Each row of a before or after table is a point. One or more steps were done to the points. Then noise was added and the rows were shuffled. The steps act on how far a point lies along the listed directions, d1 being the first. What was done? A step turns or swaps two directions, mirrors them in a line or flattens them onto one, adds a multiple of one to another, or multiplies one. Angles are multiples of 10 degrees, from the lower direction toward the higher: turns from -170 to 170, lines from 10 to 170 but not 90. Use the fewest steps. Two steps may share a direction if one is a turn and the other turns, adds or multiplies; they go together, in the order done. Otherwise the lowest direction goes first.
In the rows, 128 means zero.

Directions:
(1): [175  96]
(2): [160 175]
Before, 12 rows:
[[125 124]
 [163 117]
 [154 103]
 [106 121]
 [ 91 145]
 [144 117]
 [154 103]
 [148  94]
 [139 110]
 [145  96]
 [112 156]
 [160 112]]
After, 12 rows:
[[167 101]
 [ 73 179]
 [189  73]
 [200  76]
 [196  67]
 [165  97]
 [205  85]
 [200  75]
 [205  79]
 [ 92 138]
 [ 43 180]
 [127 124]]
Steps: multiply d1 by 2.5; multiply d2 by 0.7

Directions:
(1): [101 161 153  49 118 161]
(2): [ 81 170 171 186 125 154]
(3): [108  87 102 137  58 173]
(4): [ 57 133  67 123 154 107]
Before:
[[130 155 202 142  85 188]
 [ 51 136 155 224  78 143]
 [124  95  71 124 140 109]
 [151 157 194 146 157 131]
 [102 117  88  96 119 116]
 [138 173 202 175 104 169]
 [124  68  62 116 131 117]
 [ 95 164  31 115 175 102]
 [119 135 200 167 118 148]
 [121 104  56 146 151  66]]
After:
[[102 100  57  54 112 129]
 [100 110  42  82 138  90]
 [149 152 200 122 135 155]
 [131 192 153 223 117 172]
 [ 33 175 108  86 160  87]
 [137 176 210 172 143 117]
 [143 155 183 149 143 150]
 [140  89  67 131 154  94]
 [ 90  87  85  93 149  96]
 [107 147 168 133 101 149]]
Steps: swap d1 and d3; swap d2 and d4

Directions:
(1): [105 151  65 171  78  70 168 147 115]
(2): [136  77 165  87 141  55 176 146 161]
(3): [ 67 140 107  94 157  74  57 106 124]
(4): [ 85 107 155 156 141 139 107 227 108]
(5): [125  50  84 116 148 142 143 111  54]
(6): [160 187  93  79 187 128 155 171 105]
Before, 12 rows:
[[149 130 135 158  94 125 138  83 153]
 [170  91 127  83 142 126 189  73 134]
 [ 93 117 130  83 162 115  99 104 115]
 [144 140 164 130 138 155 121 121 128]
 [119 120  57 111 190 169  89  79  56]
 [149  73 126  78 150 115 116  88 139]
 [125 158 184 142 139 181  67 143 166]
 [171  94  92  69 134 101 180 107 130]
 [132 153  60  99 150 126 159 157  89]
 [155  91 193  74 151 136 115 105 127]
 [154 153  91  80 156 148 128  93 102]
 [130  66 123 105 127 131 182 144  99]]
After:
[[168  56 139 139 104 183 222 170  99]
 [156 132 159 127 135 148 116 100 154]
 [196 105  57 173 118 194 214 102  66]
 [195  74 102 134  77 141 228 124 131]
 [165 139  75 139  91 140 190 109 104]
 [198 105 101  96 139 140 185 122 124]
 [122  95  88 175  62 132 183 130 111]
 [ 82 217 114  87 190  95  41 160 146]
 [127 140 102  94 142 116 151 102 114]
 [205  98 122 127 110 164 247 121 122]
 [176 154 127  76 157 119 170 155  99]
 [129 164 131 120 149 123 124 145 113]]
Steps: turn d1 and d6 by -90 degrees; multiply d2 by 0.7; turn d3 and d4 by -30 degrees; add -1.5 times d5 to d3

Directions:
(1): [ 85 157 101 125 117 161 177  98 166 193 110  91  77  55]
(2): [ 71 153 141 213 142  78 166  84 106 125 182 172 147 120]
(3): [142  89 131 139  30  56 138 148 148 130 140  78 166  90]
Before, 10 rows:
[[170 104 128  96  92 151 106 162 131 130 125 113 130 136]
 [160 124  80  42 128 197 108 132 180 156  83  69  69  75]
 [ 75 203 101  97 221 233 175  78 155 174 100 141  26 127]
 [116 152 101  63 175 224 157 121 187 179  76  85  73  81]
 [112 123 118 147 115 136 135 151 122 125 107 125 139 129]
 [162 141 130 113 187 177 102 141 126  98 128 163 120 172]
 [153  94 124  93 111 131  81 161 121 100  95 120 161 149]
 [ 94 172 113 104 148 179 144 123 181 176  97 117  86 109]
 [ 27 184 115 221 138 112 217  75 127 166 149 134 105  68]
 [ 70 139  97 133 132 129 195 104 151 178 130 113  79  55]]
After (10 x 14):
[[ 52 202 145 204 248 139 168  56  88 102 184 232 102 195]
 [ 82 163  82 130 139 157 168  73 172 180 132  99  68  38]
 [112 124 116 144 114 139 136 150 123 128 106 122 137 127]
 [ 65 182 132 173 162 128 158 100 150 152 145 165 119 128]
 [161 141 131 113 187 176 102 140 126  99 129 164 121 172]
 [ 54 178 123 170 194 156 194  73 151 162 147 146 108  86]
 [ 69 153 153 244 156  59 162 105  74  81 185 191 176 161]
 [142 121 113  98  86 168 136 143 152 168 117  95 102  94]
 [134 109 104  76 102 162 107 148 150 145  74  88 125 102]
 [ 63 137 122 188 147  78 187  97 114 135 174 163 124  96]]
Steps: add -0.7 times d3 to d2; turn d1 and d2 by 60 degrees

Directions:
(1): [ 85 133  95 112  57 105 168 107 145 158 124 135 131  68 155  44 165 210
 132 139 179 165 156 114]
(2): [118  28 166 153 175  66 115 113 147 148 174 139 119 149 142 144 237 151
 147 109 136 102 123 114]
(3): [159 161 169 111 156 104 181 102 146 160 138   7 138  84 136 157 113 176
 114  85  83  94 161 130]
(4): [ 91  62 135 166 182 144 143 141 151  76 104  75 145  60 121  53 108  62
 112 174 145 101 150 137]
(5): [131 167 146 127 151 109  86 143 224 103  80 121 206 169  91 119 136 151
  91 112 164 139 120  45]
Before:
[[172 110 189 144 211 112 139 108  90 164 160  56  96 125 116 202 125 117
  127 111  53  70 134 177]
 [137 181 121 101  80 139 160 115 120 145 122 101 131 119 137 107  81 169
  119 124 105 132 150 128]
 [177  94 182 159 228 109 137 100 165 143 147  37 142 104 112 172 151 137
  122 115  90  62 157 128]
 [154 150 140 145 121 113 117 131 121 149 151 156 137 164 109 160 134 139
  133 106 126 139 118 117]
 [115 129  82 126  86 150 126 119 114 134 116 165 120 106 145  90 139 132
  126 160 147 149 124 133]
 [149 128 119 136 140 121 117 116  96 129 138 132 102 156 122 168 125 105
  123 137 100  96 128 137]
 [140  89 131 119 131 139 140 125  80 146 169 142  84 122 124 150 143  91
  150 132  89 127 124 170]
 [124 140 111 104  49 116 125 113 101 173 135 183 115 133 148 124 151 185
  142 103 145 150 129 141]]
After:
[[158 201 130 110 117 170 137 136 122 108 100  85 146 138 109 134  26 106
  103 132  86 117 139 131]
 [143  82 170 147 173  50 138  78 212 182 151  79 164 104 130 121 251 241
  130 101 152 100 165  77]
 [108  59 185 149 181  43 174  84 165 189 157  38 131  55 139  90 225 222
  122 118 133  94 171 124]
 [153 152 132 133 136 192 112 149  86  95  97 117 126 127 110 152  24  41
  114 134  95 104 123 174]
 [123 105 138 169 149 127 132 139 133 113 133 122 146 108 107  96 117  96
  123 140 144 124 135 127]
 [115  88 116 146 134  99 143 103 122 134 137 106 110  99 137  97 160 134
  121 151 132  95 152 129]
 [155 164  91 120 105 180 116 127  81 125 118 156 105 144 130 160  86  89
  124 147  97 133 109 156]
 [126  74 139 123 134 114 167 113 106 158 172 101  95  78 135 115 166 124
  146 131 101 120 146 161]]
Steps: turn d1 and d4 by -150 degrees; add 1 times d1 to d2; turn d3 and d5 by 30 degrees

Directions:
(1): [164  79 114  93 129 167 107  86 129 144 166 139 107  60 115  97 152 123
 234 128 103 156 147 106  10 196 140  71 124  96 113 114 134 118 132 184
 145 103 130 159  95 102 104  77  93  79  42  66]
(2): [154 124 165 116 149 138  98 165 140 138 229 122 177 124 129 207  69 143
 139 151 151 116  52 127 147  71 100 150 195 208  88 101 145 131 103  92
 126 165 196 188 132  72 108  56  68 132  86 109]
(3): [188 215 163 165 118 143 119 121  25 108 129 151 156 109  83 185 131 174
 144 122 194 115 187 117 179 109 204 103  73 109  81 118 109 121 109 127
 158  82 125 139 102  99  49 161 102  44 159 130]
(4): [ 89 183 112  41 134 112 142 176 230 122  90  88 146 154 131 154 102  61
 167  95 194 167 142 116  78  55 175  98  99 109 122 195  84 115  73 170
 207 140 145 150 163 100 126 162  98 140 131 129]
(5): [ 95 106 128 136 116 169 123 126 137 118 127  68 124 148 105 228 165 197
 159 101  96 139 152 129 132  54 160 116 159 163 139 161  97  54 148 178
  41  94  85 170  75 222 150 133 130 166 143  48]
Before, 11 rows:
[[173 131 137 167 120 122 127  80  74 129 126 159 127  81  90  70 151 127
  131 142 126 128 180 125 100 200 151  87 110  84 122 106 136 139 139 118
  150  86 161 120 123 109 104 132 144  81 111 126]
 [183 117 149 178 120 108 105 143  70 122 155 196 163 116 149 124  97 150
   72 148 110  95  71 124 209 148  76 176 183 156 119  69 172 185 151  62
   97 141 176 110 125  94 114  85 120 111 129 171]
 [142 106 140 113 134 123 105 128 140 125 194 143 131 103 146 127 106 106
  139 149 140 139  80 115 118 125  93 140 169 180 105  82 165 182 125 113
  145 179 196 145 142  65 118  61  92 116  79 116]
 [163 103 142 183 124 136 123  65  57 139 122 182  89  63 123  73 141 152
  133 136 101 119 172 137 126 225 132 124  99  91 128  76 167 148 162 112
  117  99  83  90 102 128  88 108 148  61 113 123]
 [ 82 152 140  72 163  76 159 189 210 153 122 121 137 174 178  93  65  32
   71 124 167 138  77 155 128 111  97 159 128 157 143 153 148 174  88  83
  189 206 162 108 208  53 163 141 106 205 139 191]
 [ 90 144 120 151  94  97 168 132 114 115  41 129 118 182 159  90 166 109
   39 109 107 123 134 130 175 151 110 153  90  84 153 138 125 146 147 118
  118 122 104  48 121 166 172 192 192 145 191 186]
 [205 150 132 140 131 103 107 128  67 113 168 207 148  93 135  39  92  88
  144 170 170 117 121 109 129 216 109 135 114  91 107  89 153 222 125  67
  197 147 179 105 158  34  80  95 112  70 126 187]
 [123 178 104  71 137  88 126 171 166 122  72 152 141 142 149  86  75  40
   93 118 195 131  98 137 105 146 122 124  72  90 132 103 150 167 104  86
  205 168 186  95 205  53 120 151 115 101 143 193]
 [144 136 115 103 148 122 129  96 118 127 112 150 134  92 143  86 129  94
  153 148 147 134 139 131 103 197 114 111 106  74 127 108 131 172  89 113
  186 139 134 109 125  63 113 131 108  85  97 173]
 [112  96 142 163 119 113 116 139 122 128 143 131 119 134 137 154 119 177
   87 143  92 130  83 148 176  93  83 165 181 180 123 117 147 122 153  98
   72 128 139 116 101 145 137 100 127 185 150 133]
 [190 162 152 168 115 161 129  86  20 145 166 136 116 101  91 146 155 177
  134 137 133 105 152 149 171 153 141 123 122 122 108  97 138 122 137 118
  106  90 119 132  98 120  99 108 128  82 134 113]]
After:
[[105  94 106 138 116  99 131 115 140 129  88 144  85 126 147  62 142 132
   93 136  83 145 121 147 127 154  84 148 139 117 146 128 147 142 157 123
  113 124 114  77 120 143 151 128 152 177 146 156]
 [162 126 133  80 148 104 100 185 179 126 206 151 173 129 153 110  57  68
  165 164 173 132  61 108 110 118  85 151 178 155 104 120 142 197  97  78
  186 190 216 155 176  34 107  61  83 136 102 155]
 [117 113 134 103 138 115 123 143 192 140 161  96 153 127 112 145 106 100
  138 133 133 146 116 130  82  93 128 107 177 153 125 149 123 113 111 128
  140 134 202 170 144 118 142 100 112 156  95  97]
 [ 78  74 130  82 146 124 125 146 242 150 154  99 121 118 157 150  85 100
  152 115 114 150  86 142  81  95  99 143 182 172 138 137 146 118 121 129
  120 163 133 157 139 131 158  69 110 166  86  87]
 [139 125 125 131 121  99 123 104 110 118 136 171 108 102 151  49 130  82
  109 147 142 136 118 117 125 183 100 137 117 122 122  84 167 211 136 110
  169 167 166  94 157  67 119 106 131  98 112 161]
 [180 176 151 128 138 133  88 163  75 119 169 156 176 117 117 197  69 132
  111 138 192 109  79 132 155 109 131 134 117 159  86  59 160 138 113  69
  148 149 205 153 151  48  71  95  72  66 125 138]
 [141 137 141 100 159 137 113 127 133 130 167 119 173 109 140 174  99 129
  158 151 153 129  99 135 132 124 107 127 160 142 113 108 132 150  79  98
  150 154 162 160 111  67 116  98  78 111  88 142]
 [121  94 107  94 126  85 123 160 194 135 107 171 134 131 182  59  95  59
   95 126 109 133  67 122 119 151  60 155 173 122 156 115 157 191 135 101
  148 172 175  97 166  92 155  94 130 158 104 182]
 [190 171 195 185 149 125 128 127   7 145 187 182 146 111 123 134  93 150
   84 148 163  97 123 149 199 169 126 149 114 161  91  68 177 173 122  56
  134 143 149 113 133  48  77 118  95  99 134 162]
 [ 91 140  97  53 131 124 155 141 215 159 117  80 107 148 137 107 129  65
  143 114 133 157 114 150  84 106 114 125 138 115 148 177 114 122 106 155
  155 148 137 131 161 125 172 118 130 173 120 123]
 [113 113 153 133 106 145 128 155 130 128 158  92 159 163 147 223 135 159
  105 119 104 122  70 125 162  69 106 148 179 178 113 128 127 104 134 125
   69 131 146 146  80 155 155 105 121 157 128 101]]
Steps: multiply d1 by 0.4; mirror d2 and d5 in the line at 120 degrees; swap d3 and d4
